Every row gives one point. A path goes straight from each point to the next, and from the last back to the first. The post is the endless flat space through its rows: a point in 2 columns, a line in 3, a plane in 4, and so on, so that a path can go around it. How many times does the path go around the post? Going back the other way cancels.
In the rows, zero is written as 128.

Post, 2 rows:
[[90, 157, 177],
[137, 108, 135]]
Path:
[[96, 117, 174],
[113, 116, 136],
[105, 150, 130],
[119, 169, 152],
[147, 140, 177],
[97, 141, 183],
[86, 98, 150],
[57, 174, 158],
[142, 130, 113],
[107, 168, 186],
[116, 177, 146],
[144, 136, 171],
[121, 144, 153],
[136, 115, 113],
[103, 101, 127],
[83, 141, 123],
[159, 119, 112],
[109, 151, 132],
[72, 122, 141],
[39, 180, 175],
[149, 114, 106],
[94, 213, 191],
[119, 138, 175],
[121, 165, 178],
[117, 173, 130],
[88, 153, 151],
[111, 83, 121],
[137, 101, 184],
[127, 150, 197],
[125, 162, 168],
[142, 119, 173]]
Times around: 1

Post:
[[179, 139, 81, 176, 116, 127],
[123, 144, 179, 148, 142, 175],
[183, 192, 92, 141, 90, 138],
[103, 83, 144, 113, 102, 143],
[91, 118, 138, 145, 156, 130]]
Path:
[[165, 186, 124, 150, 158, 177],
[165, 168, 109, 101, 140, 163],
[153, 147, 96, 151, 123, 166],
[154, 134, 144, 102, 96, 161],
[136, 158, 145, 142, 141, 132],
[141, 123, 192, 223, 145, 152],
[97, 75, 145, 151, 120, 154],
[99, 138, 89, 153, 137, 142],
[147, 158, 88, 207, 145, 142],
[107, 129, 89, 134, 95, 136],
[130, 114, 183, 163, 157, 198],
[110, 175, 139, 82, 174, 131],
[119, 99, 138, 77, 110, 83],
[104, 148, 62, 140, 115, 62],
[129, 118, 101, 159, 94, 114],
[138, 164, 178, 162, 129, 150],
[147, 129, 148, 137, 145, 102],
[166, 104, 110, 152, 63, 130],
[117, 96, 153, 205, 121, 190],
[93, 180, 124, 103, 100, 198]]
Times around: 2

Post (10 x 11):
[[112, 104, 118, 129, 211, 148, 149, 189, 105, 217, 73],
[105, 112, 99, 123, 104, 136, 133, 128, 103, 149, 132],
[140, 117, 85, 76, 174, 149, 151, 134, 195, 153, 107],
[152, 128, 178, 127, 160, 143, 143, 79, 134, 130, 185],
[163, 92, 137, 142, 119, 127, 86, 62, 132, 144, 146],
[92, 101, 112, 184, 118, 104, 103, 133, 128, 160, 176],
[149, 134, 120, 139, 119, 123, 142, 166, 167, 150, 108],
[79, 72, 139, 128, 108, 86, 76, 171, 104, 130, 145],
[99, 146, 96, 113, 192, 83, 142, 162, 109, 170, 93],
[152, 88, 155, 173, 137, 145, 106, 90, 104, 78, 182]]
Path (22 x 11):
[[108, 152, 43, 137, 124, 134, 124, 111, 123, 130, 115],
[116, 133, 99, 124, 105, 110, 130, 84, 177, 174, 123],
[57, 59, 130, 145, 149, 77, 77, 83, 64, 139, 199],
[137, 105, 113, 227, 144, 133, 177, 115, 125, 189, 158],
[93, 126, 167, 107, 118, 91, 144, 103, 130, 136, 122],
[73, 121, 165, 70, 170, 108, 110, 97, 139, 120, 177],
[107, 115, 127, 67, 158, 161, 117, 144, 144, 137, 101],
[130, 54, 138, 76, 139, 186, 118, 123, 92, 110, 54],
[163, 80, 158, 209, 104, 98, 112, 121, 139, 133, 159],
[121, 126, 117, 162, 139, 111, 139, 134, 108, 228, 178],
[174, 102, 110, 97, 129, 185, 112, 109, 79, 130, 134],
[84, 116, 125, 156, 168, 147, 112, 124, 119, 165, 158],
[61, 98, 145, 137, 127, 85, 105, 172, 93, 103, 112],
[138, 117, 136, 192, 178, 77, 119, 115, 114, 104, 142],
[155, 136, 124, 123, 121, 123, 170, 155, 111, 155, 133],
[149, 88, 113, 143, 188, 170, 141, 190, 98, 116, 145],
[184, 124, 110, 169, 130, 147, 171, 98, 181, 190, 137],
[138, 80, 145, 159, 136, 135, 152, 142, 137, 119, 146],
[141, 121, 155, 122, 119, 101, 154, 194, 147, 212, 150],
[154, 123, 123, 132, 91, 106, 88, 156, 119, 118, 116],
[181, 74, 176, 107, 126, 161, 75, 163, 113, 154, 74],
[141, 115, 132, 79, 142, 143, 108, 95, 149, 106, 196]]
Times around: 2

Post, 13 rows:
[[92, 136, 92, 140, 49, 180, 116, 101, 154, 107, 83, 163, 153, 145],
[74, 127, 154, 163, 83, 159, 74, 88, 115, 98, 157, 138, 151, 119],
[81, 182, 138, 148, 117, 158, 79, 127, 117, 142, 99, 168, 118, 164],
[74, 138, 118, 105, 141, 134, 85, 78, 129, 82, 103, 192, 150, 149],
[125, 147, 127, 124, 148, 159, 181, 160, 108, 101, 168, 122, 112, 160],
[143, 103, 145, 144, 147, 123, 155, 136, 103, 129, 126, 128, 97, 72],
[116, 103, 117, 157, 119, 116, 158, 104, 156, 130, 173, 186, 116, 142],
[121, 89, 149, 129, 154, 106, 189, 137, 79, 170, 165, 132, 153, 142],
[164, 107, 142, 104, 169, 152, 140, 139, 120, 176, 187, 119, 130, 136],
[128, 152, 195, 122, 137, 166, 165, 156, 156, 121, 111, 146, 156, 142],
[154, 144, 135, 124, 145, 79, 171, 150, 144, 121, 156, 107, 141, 129],
[52, 161, 126, 103, 67, 149, 79, 110, 129, 117, 130, 194, 131, 124],
[211, 108, 167, 126, 132, 113, 173, 163, 95, 120, 163, 158, 125, 149]]
Path:
[[94, 152, 87, 113, 127, 144, 109, 71, 136, 96, 162, 170, 120, 201],
[96, 135, 115, 183, 64, 150, 189, 150, 136, 89, 96, 55, 135, 133],
[75, 122, 75, 130, 111, 91, 167, 162, 86, 167, 180, 164, 122, 181],
[58, 167, 143, 130, 133, 175, 211, 184, 124, 129, 234, 131, 205, 206],
[116, 121, 124, 63, 119, 164, 112, 128, 58, 158, 188, 128, 163, 113],
[98, 125, 167, 134, 141, 145, 168, 86, 108, 103, 116, 127, 163, 136],
[83, 124, 153, 161, 86, 97, 127, 78, 185, 165, 137, 143, 101, 119],
[84, 104, 141, 136, 180, 148, 144, 146, 117, 183, 155, 167, 108, 171],
[164, 138, 177, 112, 121, 133, 135, 183, 132, 167, 181, 159, 150, 147],
[72, 129, 183, 153, 80, 135, 69, 139, 100, 82, 163, 152, 151, 153],
[113, 93, 101, 123, 68, 201, 143, 93, 172, 62, 118, 127, 133, 106],
[115, 158, 169, 137, 143, 137, 137, 94, 167, 164, 107, 131, 137, 182],
[139, 132, 62, 183, 102, 140, 142, 102, 134, 94, 149, 141, 75, 121],
[155, 182, 104, 132, 119, 175, 197, 148, 128, 155, 98, 169, 144, 172],
[143, 129, 123, 125, 105, 144, 180, 105, 155, 103, 62, 179, 115, 113],
[106, 92, 135, 96, 90, 131, 145, 91, 110, 153, 122, 144, 135, 163],
[123, 84, 131, 120, 118, 92, 114, 133, 84, 109, 214, 151, 80, 125],
[177, 156, 168, 195, 112, 127, 141, 217, 130, 138, 145, 131, 105, 125],
[104, 134, 87, 123, 73, 170, 136, 117, 183, 140, 114, 125, 158, 86],
[123, 108, 132, 113, 117, 164, 163, 112, 85, 174, 86, 174, 144, 115]]
Times around: 2

Post (17 x 18):
[[162, 132, 89, 167, 93, 106, 117, 109, 180, 132, 138, 120, 149, 118, 145, 124, 141, 152],
[100, 127, 97, 76, 149, 224, 74, 185, 118, 183, 142, 143, 137, 175, 148, 127, 143, 121],
[159, 128, 110, 133, 89, 105, 142, 105, 158, 147, 116, 124, 113, 141, 129, 162, 107, 128],
[166, 78, 112, 144, 102, 119, 140, 131, 155, 104, 141, 114, 132, 103, 138, 109, 128, 93],
[177, 116, 154, 138, 68, 120, 138, 130, 150, 141, 147, 151, 126, 126, 150, 130, 74, 165],
[181, 31, 93, 160, 210, 87, 104, 188, 138, 142, 71, 164, 164, 94, 117, 97, 139, 15],
[119, 159, 131, 153, 121, 104, 137, 70, 81, 127, 122, 134, 167, 131, 162, 153, 185, 142],
[166, 115, 137, 108, 96, 103, 127, 88, 147, 143, 152, 121, 161, 127, 121, 99, 133, 118],
[138, 103, 122, 118, 118, 104, 134, 103, 160, 124, 126, 136, 125, 120, 141, 91, 132, 152],
[123, 112, 91, 111, 110, 168, 135, 133, 148, 143, 115, 157, 106, 92, 98, 125, 142, 129],
[117, 139, 134, 128, 129, 117, 141, 158, 141, 152, 151, 113, 160, 119, 147, 129, 128, 135],
[153, 126, 147, 129, 95, 94, 104, 190, 164, 108, 147, 172, 123, 123, 90, 191, 84, 137],
[148, 138, 76, 87, 57, 127, 135, 160, 130, 139, 176, 158, 115, 136, 146, 142, 97, 129],
[102, 145, 108, 159, 110, 118, 117, 138, 110, 128, 165, 122, 146, 150, 128, 114, 124, 136],
[120, 141, 80, 162, 111, 126, 88, 89, 145, 116, 110, 135, 106, 68, 160, 189, 83, 116],
[183, 93, 101, 117, 137, 92, 129, 155, 114, 118, 71, 110, 192, 129, 131, 110, 117, 58],
[55, 139, 136, 183, 122, 80, 109, 125, 117, 136, 105, 160, 170, 109, 161, 102, 211, 89]]
Path (26 x 18):
[[186, 109, 125, 87, 108, 170, 124, 182, 148, 161, 145, 168, 134, 113, 137, 181, 74, 78],
[88, 129, 151, 82, 88, 121, 114, 45, 163, 116, 132, 161, 156, 99, 132, 126, 105, 161],
[152, 128, 113, 172, 81, 112, 118, 95, 130, 174, 95, 111, 191, 119, 105, 117, 237, 138],
[89, 126, 76, 161, 144, 94, 139, 165, 118, 164, 118, 154, 80, 93, 127, 116, 66, 130],
[121, 145, 88, 164, 121, 110, 92, 99, 104, 108, 128, 63, 249, 126, 80, 112, 188, 157],
[247, 80, 126, 178, 85, 123, 147, 130, 164, 120, 135, 123, 231, 128, 151, 131, 164, 135],
[113, 140, 79, 96, 189, 140, 144, 155, 147, 155, 85, 120, 183, 103, 81, 130, 190, 73],
[154, 158, 112, 204, 160, 41, 107, 116, 159, 143, 72, 142, 129, 108, 154, 129, 141, 132],
[188, 107, 78, 131, 118, 157, 100, 150, 127, 66, 67, 147, 144, 119, 135, 127, 43, 82],
[154, 114, 64, 149, 134, 111, 118, 119, 119, 118, 78, 140, 164, 172, 152, 128, 121, 125],
[155, 133, 126, 95, 111, 172, 187, 156, 170, 194, 144, 97, 152, 115, 196, 140, 118, 139],
[146, 132, 97, 137, 130, 169, 89, 202, 84, 143, 133, 175, 119, 131, 101, 145, 104, 47],
[126, 96, 96, 156, 78, 78, 107, 143, 164, 161, 122, 131, 83, 141, 99, 129, 145, 104],
[138, 66, 105, 86, 64, 91, 115, 187, 91, 124, 156, 158, 125, 112, 121, 103, 90, 72],
[132, 111, 157, 105, 126, 97, 108, 157, 156, 123, 93, 106, 156, 134, 151, 139, 112, 132],
[130, 66, 134, 144, 96, 139, 134, 125, 196, 112, 110, 105, 146, 130, 118, 110, 104, 133],
[51, 104, 132, 151, 123, 122, 109, 150, 138, 120, 150, 138, 160, 147, 100, 94, 149, 142],
[125, 113, 90, 169, 101, 116, 71, 122, 126, 170, 126, 116, 78, 122, 142, 192, 105, 92],
[160, 136, 73, 128, 195, 124, 104, 95, 144, 148, 63, 92, 146, 181, 115, 106, 155, 146],
[184, 59, 64, 149, 185, 130, 116, 148, 117, 90, 104, 85, 138, 160, 127, 65, 155, 99],
[163, 144, 64, 93, 71, 86, 111, 139, 129, 151, 192, 157, 114, 165, 175, 105, 125, 157],
[160, 129, 93, 143, 190, 160, 107, 219, 126, 129, 111, 133, 144, 111, 112, 150, 94, 75],
[104, 152, 101, 144, 140, 133, 122, 94, 166, 145, 159, 129, 168, 159, 140, 116, 140, 199],
[164, 86, 124, 174, 77, 96, 116, 148, 179, 139, 157, 178, 153, 115, 137, 137, 108, 7],
[95, 122, 148, 107, 161, 117, 121, 99, 183, 175, 177, 162, 93, 100, 139, 160, 164, 124],
[182, 173, 141, 145, 114, 128, 145, 165, 126, 118, 111, 78, 160, 184, 97, 150, 101, 156]]
Times around: 0

Post, 17 rows:
[[147, 161, 161, 176, 91, 102, 98, 138, 118, 146, 118, 100, 103, 139, 166, 125, 137, 129],
[113, 129, 101, 140, 127, 76, 208, 76, 105, 171, 111, 88, 118, 134, 164, 136, 126, 195],
[64, 106, 115, 141, 97, 140, 116, 178, 181, 84, 196, 151, 154, 146, 142, 106, 133, 60],
[137, 82, 143, 180, 147, 156, 122, 108, 135, 124, 79, 170, 164, 137, 106, 156, 111, 138],
[145, 126, 184, 111, 157, 132, 145, 168, 91, 139, 142, 117, 117, 180, 108, 105, 140, 154],
[112, 148, 94, 124, 121, 48, 108, 79, 107, 97, 104, 113, 142, 130, 114, 166, 180, 103],
[185, 122, 116, 156, 134, 105, 158, 106, 100, 159, 114, 94, 165, 147, 109, 110, 104, 160],
[155, 63, 115, 140, 124, 122, 145, 106, 107, 121, 185, 154, 132, 117, 142, 99, 83, 162],
[82, 103, 147, 118, 148, 126, 140, 210, 117, 155, 140, 113, 131, 139, 126, 109, 95, 105],
[159, 122, 114, 128, 122, 149, 156, 145, 96, 86, 112, 96, 140, 146, 131, 195, 118, 116],
[147, 110, 92, 133, 102, 87, 135, 95, 137, 106, 94, 153, 128, 123, 149, 93, 113, 162],
[117, 142, 111, 150, 135, 102, 72, 50, 171, 141, 107, 135, 157, 104, 156, 182, 168, 163],
[62, 101, 117, 155, 108, 153, 88, 174, 127, 125, 102, 96, 138, 147, 109, 115, 157, 100],
[146, 152, 115, 142, 66, 154, 73, 120, 107, 109, 139, 150, 165, 145, 174, 145, 118, 80],
[136, 87, 116, 129, 95, 148, 176, 134, 150, 171, 157, 143, 97, 132, 127, 155, 108, 142],
[72, 89, 139, 142, 64, 133, 145, 200, 131, 125, 124, 137, 132, 149, 114, 145, 132, 162],
[172, 97, 148, 133, 146, 131, 148, 131, 139, 148, 175, 186, 136, 82, 119, 76, 148, 143]]
Path:
[[145, 133, 151, 130, 215, 169, 114, 90, 189, 200, 142, 136, 113, 154, 90, 147, 175, 123],
[114, 105, 58, 99, 94, 150, 66, 123, 107, 103, 168, 135, 163, 66, 118, 131, 152, 73],
[112, 132, 130, 108, 123, 160, 123, 117, 115, 143, 129, 95, 159, 102, 142, 156, 146, 140],
[121, 102, 104, 93, 63, 88, 88, 84, 117, 165, 140, 214, 142, 116, 235, 116, 123, 147],
[127, 138, 90, 113, 141, 115, 159, 95, 125, 151, 142, 160, 140, 135, 114, 107, 190, 100],
[91, 142, 96, 118, 58, 93, 116, 98, 68, 105, 153, 115, 124, 196, 147, 110, 100, 175],
[112, 133, 131, 154, 32, 128, 104, 171, 137, 158, 149, 97, 138, 121, 79, 124, 172, 128],
[66, 95, 122, 115, 96, 126, 138, 171, 135, 125, 74, 116, 128, 150, 133, 126, 197, 124],
[97, 123, 89, 141, 39, 150, 138, 194, 56, 114, 111, 135, 134, 150, 201, 126, 91, 86],
[123, 134, 135, 120, 163, 113, 156, 161, 106, 127, 97, 144, 129, 127, 136, 101, 117, 151],
[118, 189, 133, 149, 72, 163, 110, 92, 114, 141, 134, 100, 155, 159, 197, 200, 117, 124],
[113, 33, 103, 106, 137, 110, 93, 130, 107, 110, 153, 109, 168, 152, 91, 174, 47, 156],
[134, 140, 129, 140, 108, 112, 101, 123, 163, 114, 110, 82, 139, 136, 138, 142, 148, 174],
[130, 90, 76, 141, 72, 95, 111, 115, 122, 117, 127, 144, 125, 71, 113, 132, 126, 143],
[184, 110, 66, 109, 109, 88, 125, 138, 91, 110, 159, 141, 174, 114, 109, 113, 93, 117],
[155, 147, 119, 117, 119, 145, 78, 144, 101, 74, 157, 122, 208, 143, 227, 128, 137, 53],
[156, 127, 214, 122, 176, 97, 165, 217, 132, 141, 87, 142, 126, 125, 64, 109, 165, 110],
[92, 68, 130, 169, 76, 116, 196, 150, 176, 127, 209, 168, 78, 109, 83, 113, 128, 98],
[134, 164, 121, 212, 135, 135, 153, 127, 154, 209, 101, 122, 129, 110, 94, 137, 159, 107],
[94, 67, 117, 172, 137, 101, 159, 147, 109, 72, 63, 106, 149, 192, 183, 157, 56, 160],
[105, 92, 150, 180, 81, 121, 176, 198, 121, 119, 75, 95, 113, 132, 166, 74, 136, 141],
[115, 142, 130, 195, 57, 81, 125, 50, 136, 133, 229, 170, 194, 122, 163, 145, 84, 101],
[149, 134, 103, 150, 62, 100, 137, 76, 145, 146, 178, 147, 152, 139, 116, 148, 143, 177]]
Times around: 0

Post (17 x 18):
[[155, 114, 117, 172, 155, 131, 155, 133, 144, 153, 146, 168, 127, 146, 133, 150, 80, 60],
[142, 94, 114, 129, 112, 128, 172, 121, 141, 136, 179, 149, 159, 120, 129, 122, 133, 113],
[149, 130, 147, 171, 119, 86, 90, 116, 97, 198, 124, 119, 157, 126, 140, 220, 139, 127],
[75, 166, 104, 86, 117, 131, 129, 196, 117, 135, 113, 144, 145, 58, 110, 76, 56, 140],
[145, 84, 107, 131, 168, 166, 132, 122, 164, 113, 124, 153, 131, 133, 175, 121, 117, 119],
[107, 162, 116, 122, 78, 178, 132, 115, 149, 145, 138, 166, 114, 178, 144, 141, 146, 98],
[92, 101, 151, 149, 93, 125, 108, 150, 133, 103, 75, 122, 146, 123, 140, 170, 103, 138],
[112, 92, 112, 116, 88, 94, 110, 113, 132, 126, 129, 137, 116, 111, 134, 143, 70, 116],
[119, 130, 135, 126, 138, 144, 179, 127, 146, 138, 147, 112, 95, 147, 156, 130, 190, 76],
[66, 119, 104, 185, 110, 161, 115, 70, 110, 78, 90, 169, 90, 134, 119, 173, 124, 174],
[81, 81, 121, 163, 144, 93, 184, 118, 151, 132, 117, 132, 106, 158, 123, 104, 157, 125],
[160, 150, 108, 105, 140, 151, 146, 126, 133, 146, 154, 55, 129, 145, 144, 67, 134, 106],
[142, 112, 98, 140, 175, 89, 99, 128, 121, 162, 177, 65, 185, 146, 138, 145, 113, 74],
[105, 165, 124, 157, 104, 155, 140, 96, 128, 89, 105, 135, 130, 139, 183, 85, 140, 122],
[98, 137, 134, 134, 137, 90, 135, 134, 174, 119, 144, 189, 132, 94, 107, 174, 102, 176],
[114, 153, 87, 123, 95, 123, 133, 62, 137, 129, 79, 151, 91, 129, 67, 193, 109, 98],
[89, 176, 162, 143, 96, 155, 169, 79, 138, 159, 166, 175, 141, 137, 149, 129, 107, 113]]
Path (26 x 18):
[[115, 122, 183, 172, 70, 128, 129, 84, 147, 82, 120, 142, 204, 155, 184, 95, 122, 113],
[141, 153, 142, 188, 175, 178, 186, 113, 172, 194, 185, 196, 158, 139, 128, 109, 88, 75],
[107, 138, 162, 159, 123, 119, 121, 59, 154, 63, 128, 162, 144, 95, 189, 98, 92, 96],
[87, 119, 152, 167, 63, 123, 140, 115, 99, 121, 162, 179, 104, 151, 118, 177, 124, 133],
[149, 105, 85, 154, 156, 188, 141, 168, 142, 103, 93, 172, 43, 142, 137, 144, 162, 171],
[84, 130, 136, 131, 76, 100, 184, 126, 136, 119, 118, 151, 166, 124, 57, 123, 97, 157],
[111, 75, 172, 136, 157, 138, 98, 141, 137, 153, 115, 147, 163, 107, 152, 149, 66, 128],
[147, 149, 128, 108, 84, 135, 182, 98, 184, 173, 108, 155, 123, 87, 82, 119, 128, 159],
[113, 151, 110, 91, 123, 183, 143, 210, 153, 133, 141, 112, 158, 123, 153, 174, 163, 131],
[96, 101, 133, 122, 69, 33, 109, 165, 153, 177, 114, 148, 179, 165, 149, 148, 109, 141],
[92, 99, 139, 167, 170, 138, 102, 149, 150, 132, 139, 161, 128, 174, 126, 146, 78, 118],
[52, 100, 199, 152, 135, 101, 133, 105, 78, 89, 141, 39, 153, 143, 186, 125, 144, 122],
[127, 126, 135, 123, 99, 182, 209, 88, 143, 182, 113, 166, 74, 168, 139, 160, 128, 109],
[118, 108, 108, 195, 141, 137, 116, 181, 149, 126, 161, 144, 165, 149, 186, 85, 105, 194],
[133, 141, 133, 151, 185, 147, 158, 122, 193, 128, 100, 161, 126, 134, 130, 111, 101, 115],
[91, 90, 127, 144, 90, 156, 136, 178, 106, 107, 105, 176, 86, 105, 84, 190, 124, 137],
[102, 156, 118, 105, 31, 94, 136, 90, 88, 176, 101, 141, 135, 131, 114, 130, 90, 148],
[75, 194, 135, 144, 72, 113, 148, 143, 83, 157, 128, 148, 115, 89, 135, 159, 128, 105],
[155, 167, 140, 132, 61, 123, 106, 127, 90, 176, 155, 103, 191, 104, 162, 166, 160, 180],
[101, 149, 113, 131, 171, 120, 81, 163, 143, 102, 94, 141, 116, 126, 154, 171, 85, 110],
[89, 99, 117, 127, 114, 146, 119, 145, 151, 104, 167, 167, 110, 187, 127, 147, 186, 109],
[138, 123, 56, 115, 122, 204, 144, 79, 108, 123, 179, 149, 109, 110, 91, 83, 71, 80],
[86, 127, 188, 178, 135, 82, 147, 198, 144, 184, 92, 121, 158, 111, 144, 123, 148, 125],
[180, 128, 128, 118, 133, 147, 97, 44, 109, 126, 89, 130, 101, 86, 187, 176, 129, 62],
[92, 153, 113, 81, 115, 110, 175, 98, 130, 121, 157, 142, 107, 148, 122, 58, 112, 91],
[78, 53, 132, 199, 241, 52, 134, 174, 150, 106, 94, 121, 138, 156, 154, 114, 51, 92]]
Times around: 0
